Each row is a point. A path goes straight from each point to the next, and from the last back to the first. The post is the endless flat space through its rows: a point in 2 columns, a line in 3, a plane in 4, and so on, so that a path can go around it. How many times does the path go around the post? Going back the other way cancels.
(in the rows, 128 means zero)

Post, one row:
[[115 141]]
Path:
[[ 83 105]
 [103 101]
 [ 84 137]
 [ 96 143]
 [ 64 100]
 [128  85]
 [117 102]
 [ 96 122]
 [ 85 162]
 [131 178]
 [166 154]
 [106 165]
 [ 65 160]]
Times around: 0

Post, 2 rows:
[[126 112  89]
 [127 152 176]]
Path (16 x 3):
[[ 96 155 168]
 [125 190 161]
 [142 148 132]
 [181 117 136]
 [129 115 166]
 [ 90  82 105]
 [107 123  97]
 [ 77 111 150]
 [ 86 138 188]
 [ 89 173 139]
 [136 198 138]
 [115 140  93]
 [141 156  83]
 [191 115 127]
 [152  72 119]
 [107 129 199]]
Times around: 2

Post, 5 rows:
[[134 101  90 142 141 142]
 [142 116  81  98 112 160]
 [167 143  81 222  74 154]
 [138 124 115 101 105  79]
 [ 57 153 193 109 135 130]]
Path, 14 rows:
[[151 113 123 157 192  97]
 [175 113 111 200 114 107]
 [151  79 143  86  86 143]
 [ 88 115 144 138 106 116]
 [ 86 162  79 107  54  98]
 [130 166  76 155 122  59]
 [131 161 138 122 114 119]
 [160 135 144 142 128 133]
 [124 159 117 117 138  81]
 [149 143  58 141  92  72]
 [126 119  96 127  95  67]
 [135  88 105  87  82  87]
 [180 115  84 118  86 137]
 [165 132 139 160 120 111]]
Times around: 0

Post (8 x 9):
[[157 122 120  84 113 175 139 124 152]
 [156 122  96 146 106 123 121 162 158]
 [135 166  98 131 171 142 132 104  74]
 [160 100  92 132 156  92 122 102 135]
 [ 99 167 179 113 167 246  77  77 142]
 [115 177 134 119 153 134 130  76 112]
 [194  90 118 190 129  90 160 105 131]
 [122 143 122  53 171 163 172 211 153]]
Path:
[[100 116 143 131 186 162 110 118 139]
 [ 92 148  88 101 182 195  90 116 132]
 [173 147  69 152 137 135 151 108 156]
 [150 148  91 103 171 175  94 152 133]
 [160 147 108  59 121 135 129 117 115]
 [101 142 136 103  86 190  72  83  92]
 [127 164 121 177 147 120 173 121  85]
 [183 137  89 153  67 172 179 161 133]
 [166 147  99 104 193 131 140  61 138]
 [140 172 146 142 158 118 131 163 144]
 [185 113 138  84 168 137 121 107 108]
 [105 149 183 127 141 133  54 144 153]
 [101 112 163 110 135 130 169 151 120]
 [114 117 122  80 136 156 177 137 178]
 [130 156  93  63 155 176 138  86 173]
 [121 141 172 138 151 185  72 122 205]
 [185 137 187 147 155 123 137 114 124]
 [120 132 118  96 127 107 116 149 148]]
Times around: 3

Post (10 x 11):
[[175 151 139 154 112 249 133 128 152 100 171]
 [129 138  84 146 153 110  91 117 137  97 101]
 [172 153  92 119 101 112 167 197  78  86 144]
 [147 114 133 104 142 147 135 153 140 133 102]
 [123 118 129 162 145 115  93 146  85 137 129]
 [137  88 114 123 132 142  98 113  96 116 103]
 [131 120 115  95 144 116 102 137 126 194 141]
 [166 132 128 105 138 131 143 151 105  79 161]
 [129 113 126 127 119 119  95 118 166 141 125]
 [144 129 139 137 141 120 138 101  89 127 132]]
Path (18 x 11):
[[161 112 123 108 125 103 138 138 120 131 146]
 [173 156 107 132 141 155 106 170 126 139 156]
 [140 153 125 129 158 146  85 141 113 132 131]
 [138 145 140 121  89 174 101 162  75 180 129]
 [150 112 138 140  90 139 103 158 106  93 132]
 [123 138 114 123 161 136  90 106 110  85 138]
 [117 120 129 158  85 140 130 111 124 109 138]
 [150 116 117 151 165 155 138 165 137 119 122]
 [147 139 135 186 137  97 117 130 146 134 136]
 [157 141 106 140 154 128 140 171 130  68 126]
 [177 137 118 143 148 144 115 139 107 133 134]
 [174 132 150  95 107 156 136 136 120 163 133]
 [133 126 117 118 136 156  95 155 116 116 119]
 [145 147 105 109 136 182 101 123  99 106 184]
 [156 111 111 108  93 164  95 155 111  99 145]
 [136 152 132  84 172 148 123 141 131 134  76]
 [119 138 124 122 123 181 143 137 137 118 130]
 [130 127  94 171 119 133  92 143 127  91 137]]
Times around: 2

Post (13 x 14):
[[ 82 129  72 170 123 116  95 183 159 139 129 163 150 111]
 [157 105 124 133 111 166  76 145 156 112 123  75  84 171]
 [153 131 165 115 138  73  71 143 125 144 117  95 161 106]
 [132 138 163 170 100  83 114 164 184  85 170 109 124 194]
 [171 103 198  53 143 172 100 154  85 102 117 148 162 147]
 [ 91 179 110 151  84 158 155 166 150 234  84 164 103 181]
 [120  99 134 151 139 107 164 129 118  87  96  76 168 184]
 [101 202  88 130 160 111 112  67 124 154 104 183 125 134]
 [147 136 184 152 188 120 196 109 101 128 110  76  89 185]
 [134 107 128 101  92  94  92 142 171 108 161  77  76 147]
 [ 91 120 158 141 129  88  92 109 108 123 159 111 118 161]
 [142  98 201 100  98 136  89 111 147 179 148  54 156  90]
 [106 131  85 116 161 136 104 146 143 150 131 109 150 160]]
Path, 19 rows:
[[137  57  86 129 141 130 110 121 121 151 105  90 152 137]
 [123 125 136 155 133  98 123 119  92 127 120 110 125 121]
 [149  87 118 105 154 119  99 213 129 118 140  61  80 127]
 [117 176 101 136 130  76 153 114 179 159  80  72 131 108]
 [127 141 111 129 162 135 144 121 119  96 108  95 173  87]
 [180 161 143  26 128 153 124  79 100 166 120  45 132 142]
 [129  98 134 174 120 125 139 159  84 139 122 112 174 161]
 [162  63 129 110 111 153 140 117 134  57 108 116 121 126]
 [138 148  92 128 142 114 112 119 168 154 160 161 158 176]
 [170 120 105  89 120 132 128 164 142  68 173 114 169 133]
 [ 97 129 148 132 125 102 153  89 133  67 122  83 168 106]
 [155 157 113 124  94 106 134 145 206 111  97  46 113 202]
 [111 133 107  95 133 117 123  83  68 103 123  95 133 112]
 [108  69  84  84 123 165 192 115  98 166  75  36 182 220]
 [159 118 146  56 114 104  91 120 156 148 135 133 112 187]
 [ 55 118 109 126 149  68 111 128 119 173  80 107 157 141]
 [ 97 111 131 122 132 135 118 183 175  81 119  96 158 141]
 [169 108 209 127 107 170 134 101 102  99 103 109 157  93]
 [143 116 145 129 113  84 146 127 142 119 197 108  92 115]]
Times around: 1

Post:
[[107 129 139 123 134 112 114 166  98 124 140  75 143 102 122 109 140  93]
 [149 149 108 167 170 165 115 169 136 138 118 137 108 122  78 109 106 171]
 [115 110 101  95 101 167 110 154 147 144 113 145 197 126  86 146 150 163]
 [ 90 131 185 166 164  69 115 115 113 157 128 122 163 157 149  90 131  96]
 [142 120 129  88 146 158 122 164  85 170 118 124  86 111 105 134  83 142]
 [171 131 127  93 122 134 108 135 136  96 152 138 149 139 104  77 142 121]
 [117  40 127  82 112 114 140 130  60 140  51 189  13  47 179 107 116 129]
 [150 146 126 142 166 170 100 112 167 155 125 146 100 118  57 130 114 114]
 [131 154  86 181 131  89 130 151 152 118 130 161 107 178 121 140  72  92]
 [123 127 171  98 155 178  99 139  94  93 182 133 132 106 109 141 140 135]
 [147 113 133 131 150 112 148 125 101 111 124 119 155 136  77 130 114 128]
 [196 145 133 131 160 178 181 137 173 135  86 143  93 129  91 128 136 127]
 [161 108 145 121 154 107 144 164 137 129 153 149 119 107  83 134 166 114]
 [ 90 158 161 136  14  72 132 186 198 127 162 150 143 117 112  29 129  92]
 [ 77 209 153  90 105 113 159 140 182 123 167 199 162 134  89  28 149  80]
 [155 185 160 109 170 134  95 162 171 116 119 163 121 121  73 139 115 135]
 [ 80 147  74  89 138  80 142  78 153 107 152 187 136 158 142 150 102 160]]
Path (23 x 18):
[[ 89 149 133 168 138 196 127 142 115 128 134 144 135 129  86 178 146 162]
 [ 60 121 148 115 105 105 120 151 131 129 152 195 140  98  79  88 159  93]
 [105  96 133 171 108 157 104 147 223 151  79 153 101  95 114  82 136 164]
 [151 189 164 184 115 195 126 215 175 165 159  73 119 115  93  40  88 136]
 [115 128  76 139 115 178 120 186 104 142 147  97 213 148 119 169 125 163]
 [113 126 167  81 145  87 170 103  72 155  85 195  89  95 112 106 125 100]
 [155 143 126 107 107 134 122 193  80 106 100 112 124 159 115  94 112 147]
 [127 120 159 114  82 146 154 139 183 137 135 189  70 122 110 117 135  97]
 [ 95  90  72 100 113  99 114 161 160 106 137 133 102 135 128 163  85 138]
 [190  54 108 129 163  45 191 199 126 146  98 153  73  69  54 171  98  84]
 [141 115 146 102 129  89  97 151 127 101 181 163 172 118  91 160 134 131]
 [116 149 187  84 135  96 151 128 110 152 125 147 145 105 136  81 148 142]
 [ 89 126 104 110  77  91 133 216  67 116 187  81 166 141 133  80 127 130]
 [154 115 123 140 144 135 113 198 137 115 102 137 104 125 134 123 148 160]
 [181 131  91 166 112 137 133 180 186 134  66 141 112 142  72  94  85 127]
 [164 137 154 128 137 128  79 119 196 147 117 139 124 102  89 130  76 138]
 [191 176 112  50 127  84 172 117 134  76 137 112 186 142  98 131 109 107]
 [192 187 125 124 153 114 174 152 104 100 139 127 136 172  96 112 101  83]
 [ 94 118  59  98 124 131 175 137  86 124 113 197 103 136  80 107 113 201]
 [117 124 148  86 169 108 185 165 107 103 127 148 108 108  71 131 136 103]
 [109 152 122 151 139 160  89 102 143  78 123  95 142 123  99  85  84  72]
 [164 148 175 117 202  81 130 152 104 109 119 129 211 124  97  84 141 134]
 [141 169 142 141 164 140 103 109 107 105 173 164 167 148  88 132 108  94]]
Times around: 4

Post:
[[149  80  71 180 159 175 112 116  89 109 119 175  90 114 100 148 172 152]
 [187 132  92 145 144 103 146 104  80 108 141 165  66  71 132 134 143 169]
 [ 88 147  98 171 140  82 152 129 132 156 164 120 118 165 124 149 106  81]
 [ 97 127 131 116 200  96 154 134 145 152 164 102 109 186 122 111 121 109]
 [121 117 170 128 114 130 121 167 134 163 120 148 148 160 123 117  85  84]
 [ 88 104 182 158 127 126  68 111 114 105 101 184 148 104 126 151 132 159]
 [132 106  57 128 118 121 204 109  72  75 103 179 117  80 134 136 178 145]
 [123 172 151 111 161 118 121 115  68 124 147 114 134 186 107 121 128  40]
 [109 170 111 137 129 126 132 144 165 138 152 130 138 145 140 120 145  37]
 [122  98 155 149  86 145  97  95 113 107 153 108 144 154 143 130 152 116]
 [ 99 198 121 150 151 160 159 123 116 137 158 118 130 158 147 125 100 107]
 [165  70  87 156 157 142 183  80 116 128 100 155 131  64 129 161 137 122]
 [ 87 170 103  95 153 121 135 106 115 196 142  86 116 140 115 114  96  84]
 [107 127 148 131 155 131 118 175 121 117 151  81 156  98 133  93  89  77]
 [138 155 108 117 156 116 144 125 132  90 161 127  80 163  83 204 126 113]
 [154 135 110 156 149 130 229 116  99 104 167 158 139  84  68 120 153 126]
 [130 119 171 168 120 154 100 140  93 127  86 123 123 116 124 184 176 154]]
Path, 24 rows:
[[126 137  51 148 156 119 118 124 112 121 175  94 101 142 128 141 134 127]
 [126 162 101 186 139 157 149 154 121 137 152 119 126 152 128 125 124 149]
 [132 107 107 143 151 114 119 125  95 154 105 132 105 122 145 115  52 135]
 [143 115  85 120 138 174 120 148 115 194 156 145 117 125 118  52  68 150]
 [ 37  87  21 165 154 193 187  65 109 124 165  99 143 159 144 185 171 142]
 [ 79 135 132 103  98 133 153  73  82 142 107 130 123 191 147 165 123 100]
 [ 82 131 132 215 160 150 173 109 134 153 118 111 149  83 166 101 147 177]
 [161 141 194 142 122 110 116 157 102 127  87 174 172 116  90 154 123  64]
 [106 157 104 103 163  96 132 167  80  90 174 115 162 129 154  77 102  86]
 [174 116 147 141 149 154 168 123  98 158  94 145 129  96  56 215 124  74]
 [163  99 144 144 157 104  94 136 144  95 195 122  82  89 119  91 100 130]
 [155 158  82 186 159 191 140 119 138 172 125  99 132  84 152  79  99  92]
 [155 146 145 128  88 148 138 116  85  93 115  84 169  97 166 141 174 148]
 [179 123  25 169 151 162 216 154 121 109 113 140 125 202 141 134 172  50]
 [195 163 128 177 147 130 136 179  99 118 157 106  92  93 106 118  91 121]
 [134 115  84 141 113 124  85 117  16  71 155 160 138 156 119 118 155 130]
 [195  78 106 128  98 154 150 125 114 165 150 158  95 113 136 129 125 137]
 [151 132 139 140  71 126 133 176 145 166 149 157  99 110 133 108 138  52]
 [146 134 108 162 132 119 189 160 110  58 115 141 128 152 128 129 180  78]
 [175 195  94 195 129 178 150 180  74  28 129 137 153 121 139 148 222  95]
 [144 131  50 158 202 151 154 135  69 190  80 109 117 140 106  97 153  86]
 [136 180 181  75 138 128 171 131  78  53 118 129 110 128  90 166  71 130]
 [154 153 204 147  46 147 111 100 105  91 190 162  98 166  80 152 128 125]
 [165 111 147 179 107 137 121 184 143  82 154 104 124 141 126 134 129  99]]
Times around: 3

Post, 17 rows:
[[127 154 121 116 161  79 114  58 186 145 141 127 119  92 147 115 157 147]
 [158  96 103 120 123 140 113 108 183 155 153 129 161 148 140 172 100 139]
 [172 155 106 118 128  97 160 130 131 159 122  95 113 112 117 159 169 103]
 [164 106 133 127 102 164 117 149 143 122 149 132 138 121 162 128 169 147]
 [176 142 187  81 195 109 127 179 122  95 120 133 177 111 170  94 136 113]
 [171 141 178  62 144 160 173 105 144 132 108 150 161  90 132 141 121 130]
 [143 175 122 119 118 148 104  87 105 143 197 128  98 111 162 106 116 142]
 [144 158 135 112 142 157  97 149 132 113 146 140 178 118  64  61 121 120]
 [ 93 145 128  89 118 171 125 127 108 120 120 166 168  62  89 117 123  94]
 [140 130 120 162 122 150 123 131  99 119  80 137 151 132 147 164 160 126]
 [161  95 140 154 124 127 145  85 155 154 102 153 128  92 190 105 145 131]
 [102 165 185 116 106 132 151  83 127 172 170 164 191  82 119 113 108 126]
 [ 67 150 162 125 136 147 144 102 110 149 109 154  93 103 131  96 155  97]
 [ 82  92 154 142 160 108 166  64 125 119 155 124 171  68 149  79 137 159]
 [127 130 109 127  81 141 136 103 134 181 120 105 132 141 185 129 159 127]
 [134 105 152  63 126  85 117 103 127 115 122 125 136 116 102 151 128 126]
 [106 189 136 133  68 165  96 124 107 108 170  96 119 109 117 129 109  85]]
Path, 28 rows:
[[132  96 168 112 197 123 142 111 128  86  89 207 185 107 183 157 159 117]
 [ 97 157 158 152 114 172 137  75 156 182 142 165 105 149 127 115 152 116]
 [174 133 151  63 156 125  65  84 126 102 130 147 136 101 140 108  93 128]
 [ 27 140 152  93  50 156  54 120 126 141 183 141  79 100 110  93 159 138]
 [129  67 152  80  93 102 147 115 217 180 152 164 118 128 118 130 197 192]
 [179 167  74 146  59 112 140  90 154 157 117 133 161 108 110 226 197 148]
 [152 103 161  91 110 118 163  52 114  96 182 111 107  96 170 112 159 151]
 [101 123 125 137 165 124 156 100 154 127  63 149 163 114 206 163 124 106]
 [125  85 131 131 115 103 184 111 143 170 152  91 156 127 152 110 100 142]
 [103 118 162  62 122 109 129 122 161 143 126 113 126 107 129 115  97 131]
 [ 96 127 121 118 174 145 159 120  84 108  85 165 117  94  90 161 108  95]
 [ 52 240 146 174 104 194 125  42  71 144 104 188 145  50 156  85 120 129]
 [ 76  95 190  75 121 119 105 149 119 145 206 200  84  23 124 140  97 107]
 [139 155 179 122 208 180 191 159 138 138  90 178 168 161 149 147 133 157]
 [ 99  82 101 115  40 139 118  82 144 125 152 132 120 142 104 128 153 119]
 [131 103 135 139 165 164 167  61 111  74 152 118 192  64 186 179 106 119]
 [130 143 171 140 127 113  56 144 165 125 150 107 161 119 130 119 163 106]
 [ 79 114 110 111  83 104 133  92  52 203 147 145 100 110 132 116 153  88]
 [149 169 125  98 114 175 114  70 145  68 113 138 185  96 131  96 108 107]
 [186 106 134 103 163 116 163  40  71 109 133  98 126  84 221  95 145 169]
 [102 108 143 121 114  88 145  53 153 163  79 135 130  85 159 172 179 127]
 [207 108 161 115 110 153 115 129 148 174 152 165 150  92 173 133 163 200]
 [117  93 139  99  92 112 116 154 213 162 144 115 145 105 154 103 142  95]
 [130  90 160 124 120 131 119 155  71 117 124 111 161 106 158 105 118 111]
 [138 129 129 133  93 155 163 157  81 112 184  78 186  54 100  85 155  82]
 [171 181 131 117 102 157 103 147  76 173 180 144 118 119 107 100 133  71]
 [108 140 134  82 145 111  85 112 127 158  64 128 213 116 217 148 136 116]
 [132 117 163  79 109 118 103  61 117 119  91 103 111 123 187  93 154 124]]
Times around: 1
